Each row is a point. Each copy is the shape, with its points in the same order, turned, moved and blurred by noise. Some copies are also mirrored. Which?

Shape:
[[-11  56   0]
 [ 27 -19 -30]
 [ -4 -25 -21]
 [  9  13  21]
 [ 32   1 -16]
 [-25  -5   1]
 [  3  26   7]
 [-49  15 -20]]
Copy 1 (8 x 3):
[[ 14  37  36]
 [ 12   1 -52]
 [  5 -19 -25]
 [-21  23   1]
 [ 10  26 -34]
 [ -2 -20   5]
 [ -4  22   9]
 [ 24 -19  27]]
Copy 1 is: mirrored
Copy 2 (8 x 3):
[[ -2  37  52]
 [  0   9 -30]
 [ 17 -11 -11]
 [-24  -4  28]
 [-14  17 -10]
 [ 20 -14  26]
 [-10  14  31]
 [ 46   5  40]]
Copy 2 is: mirrored
Copy 3, 8 rows:
[[  8  60  -3]
 [ 18 -27 -11]
 [-14 -21 -15]
 [  1  16  28]
 [ 26  -8   2]
 [-30   8   0]
 [  7  29  11]
 [-36  33 -29]]
Copy 3 is: only turned
Copy 4 (8 x 3):
[[-34  44 -23]
 [ 43  -3 -21]
 [ 18 -21 -14]
 [  0  24  13]
 [ 35  21 -17]
 [-11 -14   2]
 [-10  31  -5]
 [-39 -16 -25]]
Copy 4 is: only turned

Shape (6 x 3):
[[ 42  -6  -8]
 [-39 -43   0]
 [  9   5 -40]
 [ -6   4 -48]
 [-32  35  10]
 [ 22  14   8]]
Copy 1:
[[ 37   5 -30]
 [-22 -45  15]
 [ -9  12 -36]
 [-28   9 -31]
 [-16  29  34]
 [ 28  16  -4]]
Copy 1 is: only turned
Copy 2:
[[ 28 -23 -13]
 [-60 -18 -13]
 [  7   6 -44]
 [ -6  15 -53]
 [-19  44  12]
 [ 18   0   7]]
Copy 2 is: only turned
Copy 3 (6 x 3):
[[ 20 -29  20]
 [-41 -22 -45]
 [ 26   1 -14]
 [ 20  12 -29]
 [-34  35   7]
 [ -1  -7  29]]
Copy 3 is: only turned
Copy 4 (6 x 3):
[[ 21 -24 -20]
 [ -6  59   4]
 [-13  -2 -42]
 [-24  11 -47]
 [-58  -1  12]
 [ -3 -24   1]]
Copy 4 is: mirrored

Shape (8 x 4):
[[ 28  28  26  29]
 [-15   8 -19  14]
 [-17  14   1  36]
 [  0  -5 -11  23]
 [-18 -19  17  35]
 [ 11  -6 -27  25]
 [ 35  -5  -1 -29]
 [-17  20  -5   9]]
Copy 1 (8 x 4):
[[  0   1  37  42]
 [ 20  11 -16  13]
 [  8   9 -16  40]
 [ 15 -10 -10  16]
 [-20 -13 -26  32]
 [ 31 -23  -7  13]
 [  1  -6  34 -31]
 [ 14  22  -9  18]]
Copy 1 is: only turned
Copy 2:
[[ 11  50 -16  32]
 [-25   2  -7  10]
 [-30  29  -3  10]
 [-14   8   7  19]
 [-16  35  31  -2]
 [-13   0  13  36]
 [ 43 -12  -6  18]
 [-21  12 -18   1]]
Copy 2 is: only turned
Copy 3:
[[-32  48  -2  39]
 [ -2   7 -14  -7]
 [-28  18 -30   3]
 [ -3   7 -21  17]
 [-35 -11 -33  25]
 [ 15  12 -27  21]
 [ 13   7  38  37]
 [-17  13  -5  -9]]
Copy 3 is: only turned
Copy 4:
[[ 18 -60  27  23]
 [-18 -11   1  25]
 [ -6 -15  17  48]
 [  1 -18  -6  26]
 [ 24   2   6  44]
 [ -5 -27 -22  26]
 [ 13 -29  -2 -32]
 [-20 -12  22  23]]
Copy 4 is: mirrored

Shape:
[[-16 -31   6   9   4   4]
 [-33 -60  12  -6   5   3]
 [-19   2  14   6   3 -14]
 [ 12   1   1  11  -6   3]
 [  7  11   6 -16  29 -36]
 [  5  18  12 -20   3 -13]
 [  6   9 -10 -15 -10  -9]
 [ 23   9   3  -4   1 -22]
 [ -7  -8 -10  -3   2  59]
 [ 17  10  29  -1  -3  -2]]
Copy 1, 10 rows:
[[  4 -18 -31   0   3 -16]
 [-16 -31 -53 -12   9 -33]
 [ -1  -9  -3  28   7 -17]
 [ 17  -1   0  -3  -8   5]
 [ 12  19  22  10  34 -32]
 [ -7  13  21   3  12  -8]
 [ -1  22   7  -4  -1  -9]
 [ 20  13  23  -4   4 -15]
 [ -8 -10 -34 -18   4  41]
 [  8 -14  29  -2   5  -1]]
Copy 1 is: only turned
Copy 2, 10 rows:
[[  2 -18 -24  -8  18 -14]
 [  2 -46 -27 -19  40 -19]
 [-21  -6  -1  -9  -1 -16]
 [  8   9 -11  -5  -8   2]
 [-20  28  21 -31  13 -15]
 [-18  10  16 -23  -2  10]
 [  5   6  19  -6   3   9]
 [  5  22  11 -22  -9  -2]
 [  0  -6 -39  20  23  40]
 [-10   8  -8 -29 -19  11]]
Copy 2 is: mirrored
Copy 3, 10 rows:
[[  7 -22  -7 -17  -7 -21]
 [  4 -44 -25 -32 -18 -32]
 [-18   3  -6  -8   4 -22]
 [  1  -4  10   3   6   7]
 [-49 -12  19  -1  27 -18]
 [-30   0  -5  -3  23   4]
 [-28  -9  -7  11   8  14]
 [-26  -8  16   0  19  11]
 [ 38 -21 -27  18  25  -3]
 [-10  12  10 -15  29   4]]
Copy 3 is: mirrored
Copy 4, 10 rows:
[[-24   3  -3  15 -15  -9]
 [-48  -2  -3   8 -38 -30]
 [ -3  21   1  -2   3 -15]
 [  2   1  -3   2   0  17]
 [ 37  16 -23 -14 -10 -21]
 [ 16  22 -11 -27  -5   4]
 [  5  -5 -10 -26   7   8]
 [ 28   2  -3 -11  -3   7]
 [-46   9 -35   5  -1  36]
 [ 15  24   6  -9 -13  20]]
Copy 4 is: mirrored
